Each row of a before or after table is a point. One or more steps were done to the points. Then noise was added and the rows were shuffled. The steps act on how far a point lies along the listed directions, d1 being the first. What was done? A step turns or swaps two directions, mirrors them in a line or flattens them onto one, adds a multiple of one to another, or multiplies one. Angles are multiples of 10 degrees, from the lower direction toward the higher: turns from -170 to 170, lines from 10 to 170 but not 90. Use the fewest steps. Two steps may share a direction if one is a turn and the other turns, adds or multiplies; they go together, in the order done. Otherwise the lowest direction goes first.
(in the rows, 100 means zero)

Directions:
(1): 144 128 143
(2):  67 159  95
(3): 139 118  48
Before, 10 rows:
0: 136  77  83
1:  91  49 113
2: 150 195  93
3:  81 128  76
4:  56 100  91
5: 117 176 132
6: 102  71 108
7:  60 113 110
8: 158 110 138
9: 129  83 135
After (10 x 3):
0: 138  79 120
1:  84 133 115
2: 126  75  65
3:  87  46  98
4:  56 101 111
5: 149 194  82
6:  62 112  88
7: 112 171  51
8: 102  66  95
9: 154 101  54
Steps: swap d1 and d3

Directions:
(1): 117  95  25  47  89 116
(2):  46  29  87 109  73  88
(3):  69 143 106  66  63  39
(4):  31 138  85 103 128 143
(5): 100  98 144  65  46 155
Before, 13 rows:
0: 137  93 123  71  74 113
1: 157  51  93 104  85 105
2:  62  38 117  87  55  52
3:  66  85  92 114 109 131
4:  93 168  60  50  92 118
5: 146 130 144  80  95  79
6:  92  50 131 123 111  86
7: 127 100  25 102 154  60
8:  97  92 137 118  67  79
9:   5 107 104  62  72  95
10: 147  68 123 121  79 151
11:  95 111  99  83  75  65
12:  64  69 113  67  53 162
After:
0:  47 138  48  86 103  56
1: 104  86 172  67  41 107
2:  95 115 120  93  78  67
3: 127  75 148 100 103 132
4:  81 101  94  96 102 149
5:  41  47  89  78  57 130
6: 101  52  89  97  91  67
7: 123  32  68 125  87 119
8: 161 165  71  61 122  95
9: 104  80 140 130  76  93
10: 155  57  80  88  79  99
11: 109  74 108 122 121  35
12:  17 125 143  72  72 112
Steps: turn d1 and d3 by 30 degrees; swap d2 and d5

Directions:
(1): 149  64  95  96  96 149 113  66  21
(2):  92 100 128 139 113 165  36  62 136
(3): 107 153 159 108  62  59  61  87  52
(4): 139  60 187  79 127  96 119 128 124
Before (13 x 9):
0: 104  85 132  93 116  89 110 131 130
1:  80 103  67 102 105  80 119 111 118
2: 100  79 101  92 102 117 117 105 116
3: 126  54  73 113 104 131 125  91  64
4:  84 108 120 126  99 158  29  62 118
5: 136  74 146 109 128 119  96 108 125
6:  93 118 105  99 102  63 109 127 127
7: 142  72 117  98 103 118 119  97  46
8: 103  69  98  57 115  79 124 137 126
9:  67 117  48  87  86  44 118 126 127
10: 118  96 101  88 100 110  95  82  64
11:  63 119 120 107 109 102  70 114 171
12:  57 109  75 148 119 116  61  84 179
After (13 x 9):
0:  81  81  34  87 104 129  93  94 110
1: 122 107  57 109  84  93 110  88  43
2: 137  67 120 107 113 141 106  87  59
3: 124  87 127  85 110 111  92  87  86
4:  83  94  85 107 116  96 109 110 140
5:  63  95  78 110 114  99  85 112 181
6: 136  43 110 100 113 117 137 111  84
7:  72 130  81  97  88   7 132 133 113
8:  58 152  64  93  73  55 101 113 101
9:  84 110  48 111  89 110  98  91  82
10:  78 120  71 121 100 102  82  97 125
11:  96  88  77  88  89 106 120  99  94
12: 106 127 137  69  64  33 105 123  53
Steps: mirror d1 and d4 in the line at 20 degrees; mirror d2 and d3 in the line at 70 degrees

Directions:
(1): 150 120  54 121  67  75  93 131  10 120 129  74
(2): 136  26 126  59 159  81  60 139  92  79 139  93
(3):  55 134  91 161 172 148  68 111  68  70 126 107
Before:
0: 107  83 111  88 141  96 103  98 113  74 137  94
1: 113  81 111  80 147  87  95 136 102  67 118  77
2:  94 180  24 155  10 110 137  77  68 136  73  81
3: 137  62 148 104 162  82  66 121  81  96 125 106
4: 134 154  65 130  82 105 111 102  24 135 108  93
5: 117 146  81 121  45 119 123  89  62 125  98  77
6:  77  97  88 116 113 109 100  95 100  92 126  87
7:  50  94 138  72 139 108  88  96 170 101  88 137
8:  93 162  80 164  66 101 126  88  67 128 112 102
9: 115 137  56 127  65 115 107  98  66 116  99  81
10:  81  77 112  64 114 108  88  77 149  80  72 112
11: 107  38 136  39  96  96 106 119 167 100  93 132
12: 154  71 103  83 132  78  80 140  54  70 134  95
After:
0: 157  57 108  78 152  76  66 149  48  62 142  91
1:  32 127 126  96 125 122 101  83 169 104  76 139
2: 121 122  64 123  83 110  94 105  61 109 108  80
3:  61 108  87 137 135 122  90 100  88  84 135  87
4:  74  90 107  63  85 104 103  66 157  93  56 112
5: 134  32 137   9  28  68 142  98 193 127  63 127
6: 110 151  31 136  19  99 126  87  71 133  82  79
7: 139 135  73 128 121 110  86 122  14 120 130  92
8: 126  68 142 119 183  93  57 126  76  88 133 106
9:  88 155  79 173  99 110 107 103  53 115 128 100
10: 130 127  91 104  49 110 116  93  65 123 103  75
11:  93  97 109 104 151 106  98  96 106  69 140  93
12: 102  86 107  92 158  95  92 134  95  60 120  80
Steps: add 0.5 times d1 to d2; multiply d3 by 2.5

Directions:
(1):  44  26 145 137 104  68 126  61  57  90 142 107 101 128  56 154  66  64
(2): 154 110  46  85  13  94 127 109 102  97 117  27 112 137  86 129  43  64
(3): 148  92 130 165 127 180 107  46 140  87  53  98  97 128  96  67  70  46
(4):  79 177 129 114  47  52  97  86  93  48  43 156  98 169  84  98  97 113
Before, 13 rows:
0: 116  84 111 141  80 120 140  62 118  63  88  72  86 147  83 116  73  70
1: 158  77  98 116 124 158  84  94 123 108  85  90  91  95 121  89  83  79
2: 103 117  94 112 125 125  74  96  97 100  63 127  91  89 104  84 115 118
3: 118  45 117 131 145 145 111  82 126 117 127  62 114  77 100  97  71  52
4: 142  74  74 105  40 123 121  66 100 126 143  22 109 130  93 154  34  36
5: 114 128 122 112 122 107  98  94  97 100  64 125  86 105 120  79 108  90
6:  36  41  90  49  88  50  81 158  49 127 195  85 109  51  93 166 110 134
7: 126 138 115 106 121 113  71  85 104  92  69 119  81 103  95  69 114 100
8: 114 132 116 136 128 152 107  71 124  81  56 129  98 124 107  63 105 108
9: 111 112 136 133  93 121 112  79 119  80  71 103 105 108  87  70  83  61
10: 111  78 139 137 104 119 115  80  94  95  65 121  87 121  89  91  96  88
11:  99  66 131 129 136 120  84  80  89  90 112 128  71 102  84  94  91  78
12:  24 118 101  50  79  12  85 132  74  96 124 120  95  70 103 122 137 156
After, 13 rows:
0:  82  62 109  84 103  70 110 124  65 118 116 109  92  78  93 114 119 125
1:  92 119 104  75 115  73  95 125  80 117  99 115  92  76 125  95 122 115
2: 118  84 171 188 105 174  93  39 121  64  58 124 102 157  75  97  44  34
3:  72 111  73  59 120  90  98 137  85 117 131 108 103  63 117  98 140 157
4: 104 127  90  66 115  74  70 116  87 109 107 111  83  75 100  87 132 126
5: 100  37 101 100 140 117 108 107 109 133 157  56 116  53 102 112  82  75
6:  82  57 111 101 131  98  80 105  73 102 144 114  72  81  87 107 102 100
7:  79 148 157 150  92 102  94  46 124  47  24 149  88 147  88  75  93  84
8:  92 114  84  95 123 110  74 113  88 107  82 120  90  75 107  97 124 133
9:  74  93  99  66  85  64 108 135  85 113 136  86 107  60 102 103 109 106
10:  82  67  73  81  74  65 139 111  84  92 147  55  95  96  94 147 102 116
11: 134  61  77  71 123 120  79 131  99 127 130  74  94  60 126 108 106 111
12: 134  69  67  92  41 107 121  79  94 132 157  17 109 119  91 162  41  47
Steps: mirror d3 and d4 in the line at 110 degrees

Directions:
(1): 117 138 111  11  80  93  65 128 107 145  91  79  65  82  75  70  50  90  76  90 111 118 118 108
(2): 137   5 112  94  88  72  92  53  99  77 101  77  95  86  77 132  38 111  85  93 120  84  94 123
(3):  71 120  64  85 124  67 141 100  98  65  63  50  58  88 160 111  82  79  83 149 120  63 107 101
(4): 144 119  63  60 106 120 114 113  26  68 130  89  80 122  97 120 100 138 144  60 107  71  77  76
(5):  86 133  67 101 120  92 101  73 125 114  44 120  94  82  35 172  93  84 128  91 124 123  62  73
(6): 108  88  23 153 119 106  92 153 101 139 120  83 116 114  69  68  52  70  98 111  96  70  72 117
Before (9 x 24):
0:  79 122  53 184 120 103 104  87 109 131  81 144 137 119  64 124 126  84 125  92  90  99  62  71
1:  53 133 105  98 101  86  88 121 144 118  82 101  87  90 137  62  96  77  77 143  88  97 117 105
2:  55 152  75 112 116  93 111  81 144 137  54 125 101  92  51 134 108  64 108 110 112 117  75  77
3: 102  86  69  59  81  71  75  90 156 137  60  93  84  59  51 116  26  53  79 118 132 103  86 125
4:  79 151  61  92 115 109 109 116  80 113  63  99  84  89 117 104  89  98 107 113 106  80 103  94
5:  76 132  48 191 129 122 120 129 120 142  99 142 137 112  67 105 139  84 109  92  89 114  78  74
6: 127  79 107  86 102  88 109  83  60  46 122 104  95 130 116 115 105 140 103  88  97  82  87  87
7:  90  24 119 168 107  83 121  43 112  89  97 104 130  97 111 126 107 106 102 107  97  77 114 120
8:  61  71  50 183 138  70 135  74 160  96  58  98 115 100 101 156  82  69  90 144 108  88  78 116
After (9 x 24):
0: 105  89  81  88 102  80  76  97 123 169  77  83  93  74  42  97  30  78  89  94 120  97 107 125
1: 120  65  54 130 122  84  97 107  89  83 110  94 108 131  80 108  61 103  94 103 103  74  67 102
2:  69 188  54  21 120  59 112 123 139 125  36  56  37  76 111 115  45  61  75 137 128 106 111 107
3:  66 152  72  91 116 102 135 109  71  82  66  84  72  92 172 100 103 102 104 127 105  65 118  96
4: 113 189  95  66  85 120  61 135  87 175 108 131 104 120  65  55 105  95 107  65  80 126 102  74
5: 125 174 111  53  82 138  76 162  90 168 135 124  95 107  74  41 118 113  88  51  87 138 124  76
6:  46 196 102  80 107 107 114 112 118 131  80 121  93 104 106  87 146  73 101 110  94 116 107  74
7:  58 115 128  67  95  70 108  92 124  68  78  80  63  84 179  78 103  94  71 150  98  85 132 103
8:  67 142 114  51  88  85 119  40 138  66  32 127  77  61 112 168 141  90 117 112 127 120  93  76
Steps: turn d4 and d6 by -40 degrees; turn d1 and d6 by -130 degrees; turn d2 and d5 by 50 degrees; multiply d3 by 2
